Each row is a point. Each copy is the shape, with its points in the same order, turned, moved and blurred by noise. Is it also mirrored, or only turned?

Shape, 8 rows:
| -19 | -19 |  -3 |
|  30 |  18 |  21 |
| -17 |  -7 |  55 |
|  -5 | -11 |  37 |
|  59 |   5 |  19 |
|  35 |  40 |  26 |
|  20 | -20 | -57 |
|  25 |  13 |  -4 |
Copy 1 (8 x 3):
| -18 |  -1 | -18 |
|  -9 |  13 |  49 |
| -67 | -10 |  24 |
| -41 | -14 |  20 |
|  11 | -10 |  66 |
| -17 |  31 |  61 |
|  44 |   3 | -11 |
|   4 |  11 |  25 |
Copy 1 is: only turned
Copy 2 (8 x 3):
|  12 | -11 | -19 |
| -25 |  12 |  28 |
| -34 |  11 | -32 |
| -26 |  -6 | -15 |
| -32 | -12 |  46 |
| -25 |  30 |  41 |
|  47 | -37 |  28 |
|  -2 |   6 |  27 |
Copy 2 is: only turned

Shape (10 x 4):
|  36 | -12 | -34 |  -5 |
|  37 | -10 | -11 |  -7 |
|  39 |  -7 | -42 |  -8 |
| -62 |  -5 |  23 |  10 |
|  26 |   4 |   2 | -20 |
| -63 |  43 |   4 |  11 |
| -33 |  33 |  20 |   9 |
|  61 |  -5 | -13 | -14 |
|  24 |   1 |  -4 |  31 |
| -35 |  24 |  13 |  21 |
Copy 1, 10 rows:
|  41 |  -3 | -22 | -26 |
|  24 |  -7 |  -7 | -33 |
|  35 | -13 | -28 | -27 |
| -48 |  19 | -11 |  44 |
|  -1 | -22 | -11 | -33 |
| -53 | -22 | -31 |  57 |
| -44 | -29 |  -5 |  30 |
|  35 | -17 |  -4 | -51 |
|  24 | -18 |  11 |   3 |
| -32 | -21 | -11 |  42 |
Copy 1 is: mirrored
Copy 2:
|  -3 |  13 |  54 |   7 |
| -21 |  24 |  41 |   6 |
|   4 |  12 |  61 |  -1 |
|  22 |  13 | -55 |  23 |
| -21 |  19 |  21 | -10 |
|  47 |  38 | -51 | -13 |
|  11 |  44 | -37 | -10 |
| -36 |  26 |  62 | -10 |
|  -9 |  52 |  29 |  13 |
|  18 |  49 | -35 |   4 |
Copy 2 is: only turned
Copy 3 (10 x 4):
| -23 | -23 | -33 | -22 |
|  -6 | -20 | -34 | -12 |
| -30 | -16 | -36 | -27 |
|  13 | -14 |  68 |   9 |
|   3 |   1 | -25 | -12 |
| -13 |  22 |  65 |  27 |
|   0 |  14 |  38 |  31 |
|  -7 | -15 | -60 | -13 |
| -15 | -32 | -15 |  22 |
|  -6 |  -8 |  39 |  29 |
Copy 3 is: only turned
Copy 4 (10 x 4):
| -14 | -18 | -17 | -29 |
| -11 | -25 |   7 | -18 |
| -20 | -24 | -20 | -42 |
|  30 |  47 |  17 |  45 |
|  -9 |  -4 |  28 | -32 |
|  48 |  72 |   7 |   2 |
|  36 |  43 |  26 |  -1 |
| -15 | -36 |  13 | -41 |
|  30 | -25 |  -7 |  -3 |
|  46 |  41 |  13 |   4 |
Copy 4 is: only turned

Shape:
|   1 | -35 |  23 | -17 | -16 | -21 |
|  12 | -10 |  29 | -27 | -19 |  47 |
| -19 |   2 |  28 | -10 |  -4 | -16 |
|  -2 |  -8 |  24 | -34 |  29 | -20 |
|  -4 | -19 | -28 | -29 |  44 | -31 |
| -39 |  -4 |  12 | -21 | -15 |  63 |
|   6 |  42 | -18 | -31 | -31 | -10 |
| -49 | -15 | -12 |  84 |  57 |  -8 |
| -12 |  -8 |  19 | -36 | -36 | -20 |
Copy 1 (9 x 6):
| -19 |  33 | -17 | -19 |  26 |   2 |
| -12 |  37 |  12 | -10 | -35 |  27 |
|   7 |   6 | -14 | -28 |  17 |  21 |
|  31 |  27 | -12 | -23 |  22 |   5 |
|  50 |   8 | -28 |  -3 |  22 | -33 |
|  -2 |  -7 |  20 | -45 | -57 |  11 |
|  14 |   9 | -70 |   8 | -30 |  33 |
|   8 | -91 |  33 |   0 |  47 | -20 |
|  -9 |  33 | -41 | -31 |  -3 |  20 |
Copy 1 is: only turned
Copy 2:
| -34 | -14 |  -4 |  20 |   3 | -23 |
|  16 |  -7 |  -4 | -17 |  36 | -44 |
|  -1 |   8 |   5 |  26 | -12 | -15 |
| -18 |  32 | -25 |  16 | -11 | -28 |
| -42 |  25 | -37 | -14 | -49 | -14 |
|  53 | -24 | -14 | -18 |  -2 | -46 |
|  -3 |  21 |  51 | -32 | -24 | -30 |
|  25 | -11 | -52 |  12 | -53 |  80 |
| -19 |  -8 |  26 |  17 |  -8 | -44 |
Copy 2 is: mirrored
